Each row is a point. Any point is a mix of the corners, with weights that add up to 1. It lies inside the corners' shape when no weight is negative. Say inside or outside, and name the corners with a negative weight.
In the rows, 128 means zero.

Corners:
(1): [ 95 131 163]
(2): [142 134  77]
(3): [186 185  69]
(4): [117  92 189]
Points:
[167 164  86] -> inside
[110 122 158] -> inside
[135 123 121] -> inside
[139 136  90] -> inside
[176 155  95] -> outside (1)
[126 133 112] -> inside
[130 147 100] -> outside (4)
[103 132 153] -> inside

Corners:
(1): [145 166 106 122  84 130 133  81 183]
(2): [111 135 100 119 141 140 142 164 110]
(3): [134 105 105 189 119 104 105 155 113]
(4): [224 115 136  64  98 185 203  51 167]
(5): [144 119  78 136 184 105 123 126 120]
(6): [161 180 163 126 145 104  63 168 161]
(7): [159  98 198 107 128 177 166  22 114]
(8): [129 107 148 122 159  42  97 188 126]
(9): [ 87  97 171 210 193  97 129 166 113]
(10): [121  96  56 132 121 183 102 144 166]
Points:
[122 119 117 150 153  98 107 152 128] -> outside (4)
[118 110 123 161 157 115 108 144 135] -> outside (2, 4)
[138 118  97 137 156 125 117 134 135] -> inside
[142 128 118 127 129 125 127 111 145] -> inside
[145 131 109 135 138 112 119 144 148] -> outside (7)
[154 128 130 126 136 116 134 120 139] -> outside (10)
[151 111 154 120 135 151 148  81 124] -> inside
[153  89 132 111 129 147 149 124 132] -> outside (1, 5, 6)

Corners:
(1): [ 93 128 117 144 109 124 174 203 201 186 132 143  92  64 204 135  97 112]
(2): [ 90  87 163 131 145 137 184 132 118 142  75 154 164  69 114  91  71 129]
(3): [126 117 130 125  95 105  89 112 138 113 165 127  99 130 108 191 134  80]
(4): [ 92 149 174  83 109 112 193 113 107 165  73 175 161  67 165 143  63 159]
(5): [ 85 135 131 118 109 167 109 138 188  80 154 153  84 197 137  83 114  85]
(6): [133 140 151  64 142  61  79 167 133 155 127 173 127 119 173 114 124 112]
(7): [169 141 153 165 156 146 105 107  81  92 148 109  93 128  81 106 103  77]
(8): [174 136 168 155 127 131  69 142 193 167  66 122 122  81 124  57 152 126]
(9): [107 140 120 116 115 141 105 188 105 157 165 106 116 152 130 111  99 142]
(10): [182 129 114 170  78  59 160 196 215 129  85 180 189 149  88  83 127 166]
(11): [123 163  79 181  62 135 108 164 151 102  68 130 128  98 168 107 101 139]
(12): [126 172 114 192 136  75 153 120 194 131  92 164 169  85 144  93 127 194]
(13): [ 92 167 133 134 125  65 195 129 141  87 102 126 188 129 143 152 119 149]
(14): [107 140 148 185 117 144 109 149 133 206  90 138 144 130 136  57 151 127]
(15): [140  93 158 137 105 119 137 181 110 153 134 131 176 157 183 142  74 134]
(16): [166 156  83 121 129  89 184  83 110 105 129 147 111  74 183 119 169 166]
(17): [131 145  88  91 132 164 112 101 145 135 161 148 135 170 131 127  87  83]
(18): [114 136 162 168 132 106 133 159 165  90 184 146 168  40 125 152 165 102]
(19): [144 134 102 124 127 146  81 185 189 163 120 167  95 146 149 150 134 106]
Points:
[113 137 127 143 120 139 135 141 145 138 122 137 127 114 145 121 112 122] -> outside (6, 10)
[139 150 121 151 114 114 131 138 145 125 124 134 134 110 139 132 127 129] -> outside (2, 5, 6)
[131 137 128 147 116 117 141 140 151 116 130 136 135 112 126 130 112 126] -> outside (6, 14)
[120 135 132 126 128 126 126 143 135 131 130 137 126 117 148 131 109 120] -> outside (10, 14)
[135 135 135 145 116 103 131 159 161 131 122 153 149 109 131 113 129 128] -> inside

Corners:
(1): [110 155 187 133 131  73 137 185 171 107  62 102 145 165 147 158 106 217
 139 195]
(2): [ 95 148 129 154 137 118 121  42 159  87 160  80 185 102 107 107 129 210
 138 105]
(3): [158 135 179 148 193  69 134 132 168 126  98 154 135 141 131 170 140 118
 134 183]
(4): [123 109 154  77 105 155 130 108 127 122 110 136 115 144  57  51  82  80
 107 123]
(5): [111 108 180 126 207 131 149 145 117 115 101 127 106 151 149 134  66 126
 176 129]
(6): [111  77 158 156 143  89 146 131 129  88 110 187 127 158 157 120  62 143
 145 174]
(7): [174 105 150 100 170 163 112 131 125 104  84 146 130 146 171  91 109 159
 108 152]
(8): [134  74 138 142 127 117 121 106 117 174 110 107 119 195 113 128  73 104
 105 175]
(9): [101 142 120 195 130 127  70 123 151  60 144  77 216 132 129  86 129 133
 125 143]
(10): [113  86 121 161 123 103  97 117 108 141 104  94 159 115 100  79 122 154
 119  42]
(11): [161 144 150 121 156  93 129 139  80 121 125 149 151 169 135 104  83 132
 135 164]
(12): [ 95 133 208 153 142 128 141 158 120 121 124 165 172 198 164 162 161 149
 136 152]
(13): [109 165 139 128 180  87 197 148 160  83 106 126 170 188 178 162 142 170
  98 154]
(14): [ 84  99 107 125  85 111 103 103 108 115 154  86 151  47 137 122 124 119
 104 118]
(15): [ 86 109  61 144 102 116  68 112 127 106 159 109 124 118 101  85 160 155
 152 118]
(16): [156  45 125  63 102 129 152 153 148 177 140 108 134 144  95  91  51  70
 144 121]
(17): [108  89 131 141 159 141 143 161 124 165 155 125 113 134 108  63  88 119
 106 150]
(18): [ 83  96  97 120 112 142 146 117 132 234  95  93 141  92 121  34  76  63
 139 129]
(19): [145 131  97 193  79 136 127 126 154 149 144 114 143 108 161 114  74 126
 133  94]
(20): [125  97 116 165  81 151 177  94 136 129 145  67 114 107 115  40 126 128
 150 121]
(21): [ 76 134 119 155 108  95  62  83 178 123 173  84 132 141 168  70 146 153
 118 109]
Points:
[115 118 129 138 122 118 119 123 135 131 127 108 150 135 126  95 123 138
 117 124] -> outside (5, 6)
[115 115 116 130 114 127 124 112 141 126 135 107 131 126 131  78  88 127
 127 139] -> outside (3, 10, 12)
[106  96 142 140 138 109 126 111 123 108 153 119 139 160 111 109 114 122
 133 135] -> outside (1, 7, 18, 19)
[122 101 132 125 130 124 131 130 134 143 117 114 141 133 128  93  98 124
 128 130] -> inside

Corners:
(1): [ 86 169 151  52 122 122 136 178 182 111 132  85 112 150 162 157 138 146
 142 127]
(2): [159 120  86 122 111 159  50  98 124 122 138 154 143  99 116  69  79  40
 138 174]
(3): [191 102  44 130 177 140  96  84  87 114  45 204 166 104  91  71 117  40
 133 195]
(4): [ 93 154 137 108  95 158 141 114 112 114 116  78 141 139 173 183 103 120
 112 159]
(5): [138 150 108 134  94  84 114 156 129 130 171 116 118 157  61 159 101 133
  79 126]
(6): [225 117  84 150 109  90  87  67  86  40 102 194  94  79  63  68  89  56
 136 189]
(7): [ 97 179 184 105  99 130 136 134 107 133 172 106 114 156 143 141 138 159
 112 156]
(8): [ 58 102 130 151 126 127  66 170 119 121 124 152 142 154 118 162 131 163
 110 181]
(9): [ 70 165 141 114 150 141 114 157 133 147 122 136  86 126 162 163 107 150
  85 134]
(10): [109 149 156 159  97 118 132 159 121 133  91  87 113 138 166 114 121 160
  86 153]
(11): [ 76 112 154 141  85 105 137 209 116 123 149 108 132 142 151 158 117 100
  94 134]
(12): [110 156 139 119  92 150 140 132 151  92 147 150 113 143 161 123 124 149
 140 121]
(13): [179  81  87 130 130  88  75  60  94 124  99 186 156 109 121  70  62  64
 128 185]
(14): [ 61 132 117 113 109 129 167 136  99 102 122  84  96 141 139 109 117 167
  94 156]
(15): [123  67 151 169 101 158 116 163 112 149 168  61 139 156 133 181 184 141
  86 157]
(16): [ 78 161 159 158 170 133 131 171 154  95 131  72 114 153 192 142 109 132
 123 116]
(17): [120 110 127 182 101 131 104 145 121 134 137 105 104 172 170 147 171  87
 116 157]
(18): [181 109  51 178 120  77  65  80  85 100  95 169 146  44  84  76 129  50
 161 189]
(19): [ 77 144 166 108 122 149 123 124 128 146 112 143 105 166  97 148  80 145
 140 121]
(20): [209 127  59 161 136 103  62 141  88 108 121 149 116 113 132  83  55  67
 174 165]
(21): [105 158 137 117 125 142  53 127  80  85 105 122 118 134 136 146 145 154
 120  97]
Points:
[120 135 128 131 112 129 113 139 119 110 132 120 119 140 142 132 119 125
 112 149] -> outside (18, 19)
[111 121 130 141 126 113  91 153 114 112 133 116 117 121 142 124 117 129
 113 157] -> outside (3, 4, 5, 12, 17, 19)
[130 135 123 147 118 126 101 126 112 131 128 128 132 128 139 126 111 103
 120 145] -> outside (1, 6, 8, 14)
[121 133 117 130 111 120 102 137 112 116 120 139 124 130 125 124 109 114
 120 156] -> outside (15, 16)
[121 145 135 131 118 120 109 141 138 121 142 118 121 136 129 144  94 129
 121 148] -> outside (3, 11, 14, 17, 21)
[140 144 115 110 131 125 102 119 120  97 113 145 115 126 138  92 111  90
 161 144] -> outside (4, 5, 8, 9, 10, 15)

Corners:
(1): [ 96 101 145 147 118 140 120 184 145  66 136 131 137 172 143 106 109 131
 133 111]
(2): [107  87  93 130  59 109 127 174  62 115 142 101 113 161 155 142 142 153
 153  88]
(3): [131  81 151 169 132  86 111 155 139 113 117 135 141 174 146 121  77 157
 159 173]
(4): [ 76  68 134 127 133  75  84 190 139  63 107 123 184 124  91 142 111 135
 121 150]
(5): [102 110 155 164 126 146 111 115 167 144 118  96 141 120 136  81  93 102
 138 168]
(6): [100 123  84  93 169 185 108 103 134 128 112 157  51  97 186 143 182  48
 161 113]
(7): [171 149 153 147 119 144  73 145 177 135 122 126 150 127 102 119  86  45
 156 129]
(8): [102 126 140  85 110 126 139 153  78 114 144  93  74 130 146 181  92 135
 140  73]
(9): [118  77 137 119 116  74 127 153 128 151 101 134 146 149 109 109  94  90
 116 121]
(10): [118 151 118 161 107 145 106 127 169 145 113 166 129 132 149  81 118 110
  99 185]
(11): [ 85 103 168 119 124 118 101 191  73  81  81  77 130 158 136 143  95 159
 131  87]
(12): [122 113 175 136 109 113 138 149 136  82 134 147  89 138 165 149 162  65
 145 146]
(13): [124 148 164 168 124 176 102 104 137 188 155 141 157 146 137  91 131  88
 122 170]
(14): [ 92 125 128  98 102 153 168 162  90 111 125 130  38 117 105 184 183 153
 167 117]
(15): [135 130 107  66  94 188 182  78   7 104 126 113  66 145 148 156 168 114
 142  71]
(16): [ 63  95 144 157  78 118 115  96  99 135 107 131 114 162  91 185 137 124
 180 108]
(17): [154 119 143  68  88 195 120  94  43 181 118 147 105  48 143 115 138  97
  82  61]
(18): [152 130 136  74 106 147 135 102 157 168 108 179 138  99 179 123 151  79
 129 167]
(19): [170 169 106 134  52 136 149  92  60 182 177 126 111 110 149  95 177 166
 125  46]
(20): [ 73 111 128  84 111 103 159 160  56  68  96 142  85 122 131 166 103 139
 221 112]
(21): [143 150 103 154 153 174 175 100 160 176 104 152 100 102 186 123 131  79
 130 158]
Points:
[ 99 114 129 109 101 144 118 125  86 126 110 132 105 133 123 161 135 126
 153 115] -> outside (1, 5, 9, 12, 19, 21)
[128 122 145 117 109 131 122 125 119 129 118 148 121 137 145 127 124  97
 139 125] -> outside (2, 4, 5, 14, 21)
[122 121 134 125 114 137 129 121 113 138 120 132 115 125 148 130 122 106
 141 125] -> outside (1, 14)
[116 117 130 115 104 135 128 137  98 128 127 123 107 126 144 138 124 120
 140 107] -> inside
[122 121 136 137 104 136 122 132 127 150 130 134 133 123 132 117 113 120
 133 129] -> outside (6, 11, 12, 15)
[130 124 137 131 110 142 126 129 119 134 128 131 108 137 148 127 127 108
 138 122] -> outside (4, 20)

Corners:
(1): [101 102  88 137 161  76 120 168  92 131  90  88 137 148  56 122 101 146
 125  84]
(2): [153 148 154 121 132  78  74 131  99  86 150 140 168 185 129 121 167 116
 118 170]
(3): [180 163  73 121 175 134 110 153 123 153  66  81 135 160 157 129 109 103
 119  67]
(4): [202 203 149 163 140 160 146 136 156 138  97 128 115 135 162 146 108  90
  88  74]
(5): [173 113  85  89 138  76 163 124 153 125 161 149 121 155 125 165 140  92
 121 123]
(6): [187 183 127 142 148  43 171 142 163 167  95  96  67  99  86 153 147 161
 131  69]
(7): [ 90 137 128  97 159  94  63  70 120 105 158 193  92 182 158 122 114 142
 151 108]
(8): [150 117 128  72 142 111  88  98 146 121 177 139 156 155  74 162 162 118
 110 120]
(9): [178 142 114 162 178 114 123 175 172 115 126  87 168 114 101 146 133 101
 151 142]
(10): [137 187 146  94  99  53 117 156 153 123  97  86 140 197 128 124  64 149
 121 155]
(11): [ 81  92  97 133 103  47 144  95 123 198 169 124 124 146  78  72  61 124
 173 159]
(12): [ 56 134 172 142 147 138 117  64 122 154 104 166 148 173 174 149 124  78
 104 162]
(13): [ 96 141  84 119 101  98 106 119 161 173 160  87  98  97  60 136 119  81
 114 166]
(14): [121  91  79 131 134  74  76 148 157 171  89 139 106 116  48  81  76 123
 177 112]
(15): [ 98 167 181 165 158 165 127 162 123 138  65 162 144 126 137 154 115  94
 175 101]
(16): [177 156  77 125 197 146  73  91 131 157 187 163 164 131 124 123 170  75
 100 158]
(17): [111 103 117  92 170 168 136 188 157 111 145  77 137  80 169 145 129 104
  81  91]
(18): [143 183 150 125 143 121 142 163 159 151 145  73  88 155 108 138 164 132
  72 114]
(19): [134 172 129 186  84  92 154  82 143 167  58 160 102 138 116  85 104 157
 162 195]
(20): [ 96 179 156 140 124 132 169 137 142 111  93 128 113 125 128  85 119  64
 102 113]
(21): [161 215 100 173 114 174  98 198 195 116 124 129 173 134 125 104 213  59
  80 120]
Points:
[123 155 122 144 144 139 121 132 138 135 131 131 137 140 139 123 138  91
 113 130] -> outside (6, 8, 10, 14)
[133 154 115 143 135  97 114 133 140 150 108 125 121 147 107 121 114 119
 136 130] -> outside (8, 17, 20)
[148 162 126 135 132 100 118 124 148 141 124 132 127 148 117 124 128 110
 129 132] -> outside (1, 17)
[124 141 125 130 140 107 121 129 140 133 121 130 121 138 119 124 127 112
 127 117] -> outside (10, 16)
[130 151 127 132 132 100 126 134 134 127 107 121 134 149 121 130 119 121
 127 125] -> outside (14, 16, 18)
[131 144 108 130 144 110 116 130 137 146 129 121 132 137 109 121 125 108
 120 129] -> inside
